Every row gives one point. The points of each table are mixes of a few directions, plus a little noise. How many directions does each table use, and how many do they share? Where both have some left over, give the other angles between the two spaces (their principal angles), to ten degrees, smallest first.

First (6 x 2):
-3 -1

60 12

-37 -8

-13 -3

-1 -1

-7 -1
Second, 6 rows:
3 1

-24 -5

-17 -3

40 8

36 7

-39 -8
Directions: first 1, second 1, shared 1

First:
3 27 30 -34

-7 -34 29 6

27 4 -27 26

-39 1 -39 -4

-14 -4 12 -11

9 -25 10 19

-11 39 -9 -31

32 -6 -8 29
Second, 8 rows:
18 12 -11 21

-28 -21 19 -45

19 6 -4 -30

2 3 1 38

-1 -14 38 19

-10 -2 1 16

-2 -1 -14 -60

3 16 -31 41
Directions: first 3, second 3, shared 2; angles 50

First:
-3 -1 -9 1 -16 4 -2 8

-3 10 -14 -4 21 -2 14 30

3 -13 -60 23 1 -7 -13 21

-4 6 -8 -3 3 2 8 19

9 -9 13 6 8 -6 -12 -34

1 3 10 -4 10 -1 4 -3

2 5 56 -15 2 2 3 -37

-5 -1 12 -4 -29 8 -2 -6
Second:
19 9 -2 -2 0 -20 -9 7

21 0 27 -39 -35 23 14 -4

-13 -2 -17 6 11 -12 3 -7

2 7 -1 11 19 -11 -4 7

2 -16 -8 -1 1 -8 -17 8

-18 -19 35 -7 -3 57 12 2

-6 4 -5 41 -9 7 -18 3

-3 16 -8 -7 3 -11 19 -13

-4 1 -20 -1 13 -25 0 -4
Directions: first 3, second 5, shared 1; angles 30, 90

First:
-13 -41 4 -7 20 8 6 -26 -13 -21 -6

-47 -4 27 -28 6 -40 -41 -10 7 11 -23

27 28 -11 12 -19 11 25 -2 -2 -11 23

-28 13 2 -18 48 -9 -2 -19 -28 -2 -10

20 -17 -15 16 7 23 10 20 1 7 -1

16 8 -6 11 -16 5 -2 24 14 14 2

21 17 -10 14 -15 7 2 26 11 16 5

7 1 6 2 -30 -5 -2 -1 14 -4 7

-2 -9 -1 3 0 -2 -17 25 13 21 -12

-2 4 3 -6 0 1 22 -38 -17 -31 15
Second:
27 -8 -3 16 -41 10 8 10 20 -5 14

-27 -15 12 -17 22 -11 -6 -27 -14 -13 -9

-11 17 8 -8 -6 -17 -13 0 5 7 -2

-16 11 9 -11 0 -17 -12 -7 0 3 -4

1 -11 -12 3 37 18 11 2 -19 1 -5

-20 15 4 -13 25 -13 -11 -4 -11 8 -10

25 -36 6 13 -60 11 13 -12 25 -26 18

23 25 -24 17 23 19 9 38 -6 26 0
Directions: first 4, second 3, shared 3

First, 10 rows:
-24 8 7 55 5 14 -39 -9 24 58 44 -19 -12 -29

25 -15 -25 -12 -25 -4 7 29 12 -14 13 -15 22 7

24 -22 14 -5 -7 0 30 13 0 -18 -22 3 4 0

-37 -3 21 6 -3 45 -28 -13 5 43 33 9 12 -1

46 -30 4 -18 24 -3 16 14 -10 -34 -14 3 -5 2

-1 21 -33 -17 -30 -17 21 10 -6 -15 -8 -4 19 9

-17 35 -32 -25 30 -20 -37 -19 -19 -13 10 5 -13 16

-28 26 17 31 -13 -16 23 -19 0 14 -32 5 -15 -14

1 -25 19 -11 18 -11 -43 4 22 -17 3 0 -19 23

10 7 4 -3 0 13 48 -8 -29 -2 -24 15 9 -14
Second:
14 -33 54 32 48 -13 -25 22 21 -23 -43 6 -36 -16

-7 19 -17 -15 -3 5 0 -14 -14 -2 -3 12 13 10

-15 23 7 27 -9 -9 -35 -38 19 -6 -10 5 -5 1

-7 15 -29 -19 -28 10 15 -11 -11 16 26 -3 21 11

-17 15 -10 -15 -23 29 -14 -39 1 29 11 30 26 38

-11 18 -19 7 -33 -4 -1 -21 6 11 26 -15 9 -1

4 17 -5 20 14 -38 -1 10 -4 -39 -17 -26 -21 -37

8 -2 -3 -2 13 -14 13 21 -10 -18 -7 -12 -9 -17

19 -60 42 11 16 11 9 40 22 18 4 -8 -19 -4

11 -13 -21 -46 3 23 40 29 -31 14 12 11 20 15
Directions: first 6, second 4, shared 1; angles 30, 30, 40

First:
9 0 15 14 -7 26 0 -29 -5 -12 27 7 10 15 5 -1 18 11 -2 -11

-6 -11 8 6 14 -40 2 -11 2 -20 -35 -5 8 -16 -29 -4 0 -25 7 -5

6 -32 33 28 -11 31 2 -54 11 -55 26 -13 30 33 -9 -28 34 6 -2 -14

-20 2 -29 -8 -14 -6 12 58 10 19 -15 -23 12 -23 4 -5 -27 -10 -20 10

2 22 -12 -13 8 -17 -2 18 -12 32 -10 17 -18 -18 5 21 -13 -2 4 4

-1 35 -9 1 -7 -4 6 19 -20 38 6 18 5 -29 10 23 -12 -1 -11 -11

-10 -10 -1 17 -24 29 11 9 8 -12 18 -19 32 3 7 -16 2 4 -22 -7

8 -4 -13 -32 21 -9 -15 13 8 13 -13 2 -48 18 8 3 -9 11 22 26

5 14 2 4 -6 12 1 -4 -9 12 16 11 2 -2 9 8 2 7 -5 -7

10 -14 6 -16 27 -21 -14 -19 7 -14 -19 4 -34 19 -9 -3 6 1 27 15
Second (11 x 20):
-16 19 -2 4 -8 -8 -13 -12 -12 8 -24 7 -36 25 -3 -10 11 3 18 22

25 8 6 -25 42 -36 -12 -15 -10 16 -13 32 -36 -12 -6 30 -6 -2 28 0

6 -10 1 0 1 6 7 7 6 -5 12 -5 20 -11 2 3 -5 -1 -10 -11

10 21 3 -19 30 -37 -20 -22 -17 19 -29 32 -58 8 -7 18 3 0 37 16

-11 -22 -3 21 -32 38 21 22 17 -20 29 -33 60 -7 7 -20 -3 0 -38 -16

-14 -21 -4 22 -35 40 20 23 17 -21 29 -35 60 -5 7 -23 -2 0 -39 -14

4 -15 0 4 -5 15 12 12 10 -9 20 -12 34 -14 3 -1 -6 -1 -19 -15

12 15 3 -17 28 -31 -15 -17 -12 16 -21 27 -45 3 -6 18 1 0 29 10

4 -1 1 -3 5 -2 0 0 1 0 2 2 1 -4 0 4 -2 -1 0 -3

-3 -1 0 3 -5 4 1 2 1 -2 2 -3 4 1 1 -3 0 0 -3 0

-18 6 -3 12 -20 10 -1 0 -2 -3 -7 -9 -3 17 1 -17 8 2 -2 11
Directions: first 4, second 2, shared 1; angles 70

First (9 x 32):
1 10 4 -1 -3 -3 3 -1 -3 -1 -4 -2 2 6 0 -1 2 1 5 -2 0 1 2 -2 2 -7 -4 1 -1
 2 1 -6

5 17 13 -1 -7 -5 11 3 2 5 -3 -3 -2 14 1 -10 4 2 5 -9 3 5 -2 -4 1 -22 -8
 1 0 5 -6 -13

-12 10 -20 -2 1 -3 -17 -13 -27 -18 -17 -4 20 -8 -7 26 -3 -4 11 15 -11 -9
 21 1 10 31 0 5 -8 -8 26 7

-1 11 0 -1 -3 -4 0 -2 -7 -3 -7 -2 5 4 -1 3 1 0 6 1 -2 0 5 -2 3 -1 -4 2
 -3 0 5 -4

8 3 14 1 -3 -1 12 7 12 10 6 1 -9 9 4 -15 3 3 -3 -11 6 6 -10 -3 -4 -23 -4
 -2 4 7 -14 -9

-6 -38 -21 3 14 12 -17 -4 4 -4 12 7 -3 -26 0 12 -9 -4 -14 13 -1 -7 -4 9
 -4 36 18 -4 4 -9 5 26

1 -56 -11 6 17 18 -8 7 27 11 30 13 -20 -26 6 -5 -8 -2 -27 4 7 -1 -21 10
 -13 19 22 -8 11 -5 -15 27

6 13 14 -1 -6 -4 11 5 5 7 -1 -1 -4 12 2 -12 4 2 3 -9 4 5 -5 -4 -1 -23 -7
 0 1 6 -8 -12

-1 31 7 -4 -9 -9 5 -3 -14 -5 -16 -7 10 15 -3 2 5 1 15 -3 -4 1 11 -6 7
 -12 -13 5 -6 2 8 -16
Second, 10 rows:
-8 -28 -5 5 6 14 -18 0 6 6 8 -5 3 -15 15 2 -1 5 -22 5 -5 -6 -11 0 -4 34
 23 -11 9 -2 -8 18

-5 -5 -5 2 6 17 5 -2 7 -6 5 6 0 -10 -9 0 -2 -16 -2 -6 5 3 6 5 -1 -1 6 4
 9 1 -6 -10

7 -12 -4 -1 2 -13 -5 2 0 5 5 4 -9 -1 2 2 -4 10 -1 9 -1 -3 -8 2 -2 3 -5
 -2 -9 -5 7 19

3 -8 1 -1 -3 -16 -13 1 -6 8 -1 -6 -1 4 13 4 -1 19 -4 11 -7 -7 -10 -4 0
 14 0 -8 -10 -4 7 22

0 -15 4 3 3 10 1 4 13 7 10 1 -6 -5 6 -9 1 -1 -13 -5 4 2 -10 1 -5 1 10 -5
 9 2 -14 1

17 34 25 -4 -12 -17 31 9 7 8 -3 2 -13 29 -7 -22 6 3 18 -18 10 12 -2 -5
 -1 -60 -28 6 -5 10 -10 -29

0 43 21 -3 -17 -13 7 0 -14 3 -21 -17 14 28 8 -6 11 10 12 -9 -6 2 5 -13 8
 -19 -13 0 -4 8 -1 -23

-8 -14 -21 0 8 4 -14 -8 -9 -11 0 5 5 -17 -7 18 -7 -6 0 13 -4 -6 9 6 2 28
 7 3 -2 -9 15 15

-8 1 -7 2 6 23 8 -4 6 -11 3 7 3 -12 -14 1 -1 -23 1 -9 6 5 12 6 0 -2 7 7
 12 2 -6 -19

0 5 -9 -3 0 -10 -3 -4 -11 -7 -5 3 2 0 -8 10 -3 0 10 8 -2 -3 8 2 4 3 -8 5
 -9 -5 15 5
Directions: first 2, second 4, shared 2

First, 8 rows:
18 -7 -4 26 -1 -1 -4 -7 -10 28 -10 -12 59 6 55 11 10 11 -18 -37 14 -37 7
 23 -14 11 -16 17 32 -38 -5 18

-28 17 11 -2 15 -5 11 4 -5 -15 -15 31 -10 -5 -21 7 -4 9 5 10 -11 17 -6
 -18 3 9 -12 0 -5 7 -7 -7

10 -16 7 -15 -10 -5 -6 -12 -6 4 24 -6 1 -9 -6 3 -25 -7 0 0 -8 3 -11 -8
 11 1 14 3 -5 0 -13 5

2 -13 9 -5 2 1 3 -10 -12 11 16 -1 18 -1 2 4 -18 5 -2 -7 -13 -7 -15 -14
 13 1 1 -1 9 -18 -20 6

5 17 -16 29 2 0 -4 12 10 5 -35 -5 19 10 37 2 37 6 -11 -17 27 -18 27 35
 -29 6 -17 11 15 -6 24 3

20 -5 -18 -16 -20 6 -12 9 24 -12 16 -29 -51 1 -22 -21 12 -25 10 24 13 14
 14 16 -2 -22 28 -14 -27 37 29 -9

-8 -6 3 -3 13 19 15 1 -5 9 13 -3 1 14 -13 -11 2 8 7 7 -19 -4 -18 -24 19
 -19 -3 -23 9 -18 -13 -5

-19 15 8 -15 -1 -16 -2 4 4 -28 -9 26 -37 -17 -33 6 -14 -7 8 20 -3 33 2
 -9 0 13 5 6 -26 34 4 -10
Second:
-4 -5 -2 12 16 23 17 3 -6 19 2 -8 23 21 10 -10 16 15 0 -6 -12 -20 -11
 -13 11 -18 -13 -20 24 -33 -9 0

11 -1 -15 8 -2 14 0 8 11 6 -3 -21 -5 15 9 -14 25 -3 1 1 11 -11 10 14 -6
 -17 2 -12 4 -2 17 -2

12 -9 -2 12 1 6 1 -5 -6 21 1 -12 33 9 29 2 6 7 -9 -19 4 -23 -1 8 -2 -2
 -7 2 21 -26 -6 9

-6 -7 1 8 18 24 19 1 -8 18 8 -7 21 22 2 -11 11 15 3 -3 -18 -18 -17 -21
 16 -20 -11 -24 22 -33 -15 -2

-6 9 3 -3 -3 -13 -5 1 2 -14 -10 13 -11 -12 -7 8 -6 -4 0 4 6 13 6 4 -7 13
 1 12 -11 18 5 -1

-11 -2 7 13 19 12 16 -3 -14 17 -2 7 36 13 13 2 3 20 -3 -13 -15 -17 -15
 -16 10 -3 -19 -8 26 -36 -19 3

4 -4 15 -30 -23 -37 -23 -14 -4 -24 14 18 -25 -38 -21 20 -48 -19 -1 8 3
 32 0 0 -1 30 22 30 -33 40 -7 4

-12 32 -6 -5 -10 -26 -15 15 21 -43 -34 23 -52 -21 -20 8 9 -16 4 19 26 37
 31 26 -27 20 5 20 -35 60 36 -13

12 -13 1 -16 -13 -2 -8 -6 3 -2 23 -12 -17 -7 -13 -4 -15 -13 3 8 -3 7 -4
 -3 7 -5 19 -3 -14 13 -2 0
Directions: first 4, second 4, shared 4

First, 8 rows:
0 24 6 13 -12 -12 12 -3 -12 7 0 -38 -15 -9 24 9 -11 -29 2 24 22 0 -3 -1
 15 3 -17 10 -12 2 13 -3

-8 3 9 7 -2 9 -5 10 13 -28 21 5 -11 -14 0 -11 2 14 5 -1 2 18 -9 10 14
 -27 5 -19 0 -15 -17 0

-11 -11 -22 -2 13 -9 -4 -9 -18 -6 0 -5 4 20 -25 -7 8 17 -10 -9 -39 13
 -13 11 -6 -21 2 -15 21 -11 -5 9

-11 -18 -21 -9 12 -3 -5 -7 -15 1 -1 7 4 30 -20 -10 3 19 -18 -11 -33 9
 -11 11 -1 -22 3 -11 24 -6 -8 11

11 9 33 -1 -19 20 4 14 29 10 6 18 -14 -15 41 2 -20 -19 3 12 60 -12 16
 -11 19 14 -4 19 -23 17 -2 -9

4 -11 -20 -7 12 -13 -1 -11 -16 12 -21 -1 23 11 -26 8 14 5 1 -12 -32 -11
 4 -6 -28 22 4 5 8 4 12 1

-4 -9 -3 -6 2 5 -3 1 2 1 2 12 -1 12 -2 -6 -3 9 -9 -6 -4 3 -2 4 3 -10 3
 -3 8 0 -7 4

18 12 19 6 -8 0 3 5 18 2 -9 1 11 -35 9 15 6 -16 26 2 25 -19 18 -18 -15
 41 2 15 -26 10 14 -14
Second (10 x 32):
-9 10 -23 20 15 -29 5 -15 -34 12 -4 -37 2 -16 -16 9 5 -3 10 13 -14 3 -7
 8 -12 -1 -11 -8 3 -5 12 -2

11 -9 11 -18 2 -4 7 -3 13 14 8 19 -3 19 5 12 -19 6 -5 5 11 -10 -1 -4 3
 -14 -3 10 3 8 -9 -1

1 -5 16 4 1 9 -1 7 19 10 16 27 -8 -19 15 -1 -16 9 6 7 40 -5 9 1 8 -9 0 0
 -10 9 -14 -8

-1 -12 6 0 6 10 -7 6 15 4 9 30 1 -13 0 -5 -4 16 4 -5 18 -3 8 1 -1 -5 7
 -5 -3 5 -13 -4

10 14 12 3 2 -18 9 -3 7 -14 12 -18 0 -16 -8 18 0 0 21 10 -6 0 -8 -3 -5
 -9 -2 -4 -8 -10 0 -8

-5 -23 -30 -17 18 -21 6 -23 -35 52 -15 3 3 49 -7 8 -19 5 -29 6 -12 -12
 -3 5 -6 -11 -13 14 24 18 4 10

-15 15 -34 17 -1 -11 -3 -10 -44 -12 -26 -55 8 3 -16 -9 30 -20 -5 -5 -47
 13 -9 6 -10 22 -4 -7 9 -13 27 9

2 -16 7 -3 8 10 -8 6 20 0 10 38 5 -11 -8 -4 -2 23 6 -10 11 -4 7 0 -6 -7
 10 -7 -1 3 -16 -4

5 6 16 -3 -13 18 -4 13 22 -26 3 8 0 -6 6 -7 9 -3 5 -9 1 4 2 -5 6 7 9 -2
 -8 -7 -3 -1

0 20 18 -3 -37 38 -6 21 17 -41 -13 -15 -8 10 28 -21 18 -32 -12 -13 -2 12
 2 -9 23 26 7 8 -10 -8 12 8
Directions: first 4, second 5, shared 3; angles 90

First, 9 rows:
1 -15 -4 13 1 13 8 -11 -18 4 -11 9 11 -1 -3 -11 17 4 9 15 10 19 -1 2 -21
 -6 8 -6 -10 -18 18 13

-10 -6 -4 -5 1 15 -6 -18 -31 -20 16 -18 -13 4 -23 -11 0 24 -3 10 -9 2 32
 21 -38 -35 35 -6 -43 14 -22 -13

10 8 -7 3 -7 -8 -14 6 1 25 -22 7 17 2 15 -7 -3 16 -4 -12 9 -20 -2 -5 24
 7 -31 0 17 8 18 15

24 2 -5 -5 13 -14 -12 3 7 -14 -12 1 -3 5 28 25 4 -15 8 2 -17 -23 -16 -12
 24 -4 -20 1 12 -9 10 10

-24 -8 17 7 -5 10 36 6 22 1 21 11 -4 -12 -21 -4 4 -33 3 8 13 48 -20 -5
 -16 30 23 4 12 -22 -5 -14

-14 24 -1 -16 -15 -10 -22 8 3 15 13 -19 -5 3 -14 -12 -33 36 -25 -32 0
 -33 35 15 15 -3 -7 4 -4 51 -33 -19

20 -3 -6 5 7 -6 -7 1 0 3 -19 9 9 3 23 9 9 -6 8 3 -2 -11 -14 -11 16 0 -22
 -1 12 -13 22 18

19 -1 -12 3 4 -4 -17 -4 -13 7 -24 3 12 6 20 0 6 15 3 0 -2 -21 1 -3 11
 -11 -22 -4 1 0 19 21

-27 -3 21 -5 0 5 34 8 30 -21 39 -1 -23 -11 -25 10 -5 -43 1 6 -3 39 -15
 -2 -15 21 35 6 5 -13 -27 -31
Second:
-20 10 4 2 -20 2 2 10 9 31 2 3 10 -4 -17 -22 -13 18 -16 -18 20 4 11 6 6
 22 -7 3 11 19 -8 -7

16 -7 0 -11 22 -6 -2 -6 -2 -46 14 -11 -24 5 12 30 8 -27 13 16 -31 -8 -8
 -3 -6 -25 19 -1 -16 -12 -12 -7

17 -6 0 -12 22 -5 -3 -6 0 -48 14 -13 -26 5 12 34 5 -27 14 15 -34 -10 -8
 -4 -5 -25 19 0 -16 -11 -15 -10

28 7 -9 2 6 -17 -18 8 8 12 -30 10 13 6 35 15 1 -2 5 -6 -3 -30 -17 -15 40
 6 -43 1 25 -4 25 23

20 -22 -4 -4 29 6 4 -21 -19 -60 10 -10 -26 6 10 31 24 -31 25 36 -35 7 -8
 0 -30 -38 34 -5 -34 -35 -2 1

-21 5 5 4 -16 6 6 6 3 25 4 3 9 -6 -19 -22 -9 16 -12 -12 19 11 12 7 -3 15
 2 1 4 15 -6 -7

-30 6 6 5 -23 11 9 5 2 29 11 3 9 -7 -30 -30 -12 21 -16 -13 25 17 17 11
 -11 18 8 3 2 20 -12 -12

-19 7 4 2 -18 4 3 7 4 27 2 4 10 -4 -17 -22 -11 18 -13 -15 20 8 10 6 0 18
 -5 2 9 16 -5 -4

13 12 -4 -1 -5 -14 -14 12 14 23 -21 8 13 2 21 2 -8 7 -5 -17 5 -25 -9 -10
 36 16 -39 3 27 8 14 13

-12 2 -1 10 -16 5 2 3 -3 36 -12 10 21 -4 -8 -25 -2 20 -8 -8 26 9 6 2 2
 18 -12 -1 11 8 12 7

7 -18 -2 2 14 10 7 -15 -16 -31 6 -4 -12 2 0 10 17 -13 15 24 -14 15 -4 2
 -29 -23 26 -5 -23 -23 2 1
Directions: first 4, second 3, shared 3
